Rows are points. Any point is a mix of the corners, with weights that add up to 1. It lies inside the corners' shape when no weight is negative. Is each point inside? If not, which corners have a negative weight?
In the rows, zero is written as 128.

Corners:
(1): 122, 105
(2): 129, 200
(3): 141, 120
Points:
132, 196 -> outside (1)
127, 98 -> outside (2)
130, 181 -> inside
129, 194 -> inside
120, 134 -> outside (3)
124, 174 -> outside (3)
135, 94 -> outside (2)
140, 122 -> inside
131, 203 -> outside (1)

Corners:
(1): 123, 169, 87, 136
(2): 122, 131, 108, 118
(3): 178, 106, 122, 61
(4): 76, 130, 217, 204
(5): 146, 101, 128, 131
Points:
162, 118, 119, 83 -> inside
140, 165, 65, 101 -> outside (4, 5)
122, 149, 124, 142 -> outside (2)
112, 152, 121, 168 -> outside (2, 3)

Corners:
(1): 119, 164, 133, 74, 182, 94, 126, 188
(2): 179, 89, 122, 168, 130, 83, 204, 75
(3): 147, 83, 180, 113, 150, 151, 66, 63
(4): 91, 133, 149, 149, 84, 167, 105, 162
(5): 182, 167, 73, 138, 215, 85, 213, 113
(6): 92, 176, 173, 85, 123, 163, 72, 145
(7): 100, 122, 180, 198, 176, 118, 138, 111
(8): 82, 91, 143, 128, 59, 128, 122, 109
(9): 177, 156, 93, 98, 121, 86, 87, 158
Points:
130, 133, 134, 117, 122, 125, 122, 126 -> outside (7)
131, 129, 138, 134, 129, 123, 118, 118 -> outside (1)
161, 133, 116, 124, 127, 98, 126, 129 -> inside
131, 135, 115, 145, 117, 114, 145, 126 -> outside (1, 3)

Corners:
(1): 182, 83, 53, 144, 157, 71, 84, 109, 69, 146, 147
(2): 79, 111, 164, 121, 153, 115, 202, 126, 183, 134, 156
(3): 122, 191, 178, 104, 70, 100, 85, 167, 220, 148, 92
(4): 157, 106, 190, 161, 80, 182, 134, 130, 187, 117, 202
(5): 119, 45, 133, 135, 116, 108, 119, 166, 121, 182, 147
(6): 162, 120, 146, 154, 159, 105, 150, 69, 44, 104, 72
(7): 108, 185, 163, 133, 95, 132, 189, 167, 88, 76, 120
(8): 148, 32, 74, 156, 97, 134, 156, 123, 134, 155, 99
(9): 10, 70, 151, 43, 146, 117, 129, 110, 131, 169, 99
(10): 100, 191, 163, 121, 151, 156, 141, 198, 183, 115, 54
(11): 211, 139, 122, 118, 58, 147, 136, 165, 147, 124, 99
(12): 180, 79, 101, 143, 104, 181, 139, 48, 117, 182, 135
Points:
129, 120, 139, 131, 122, 135, 159, 129, 118, 123, 117 -> outside (3)
144, 92, 119, 129, 122, 124, 122, 120, 129, 152, 128 -> outside (7)
132, 161, 141, 132, 122, 121, 146, 177, 146, 116, 78 -> outside (4, 9, 12)
107, 113, 144, 108, 116, 127, 128, 133, 148, 151, 110 -> inside
127, 133, 150, 132, 121, 133, 140, 146, 140, 127, 106 -> inside
146, 124, 134, 123, 103, 143, 129, 135, 141, 140, 103 -> outside (2)
103, 111, 160, 133, 117, 147, 168, 140, 128, 126, 133 -> outside (1, 3, 11)
136, 144, 166, 138, 104, 139, 144, 151, 168, 126, 112 -> outside (1, 9)
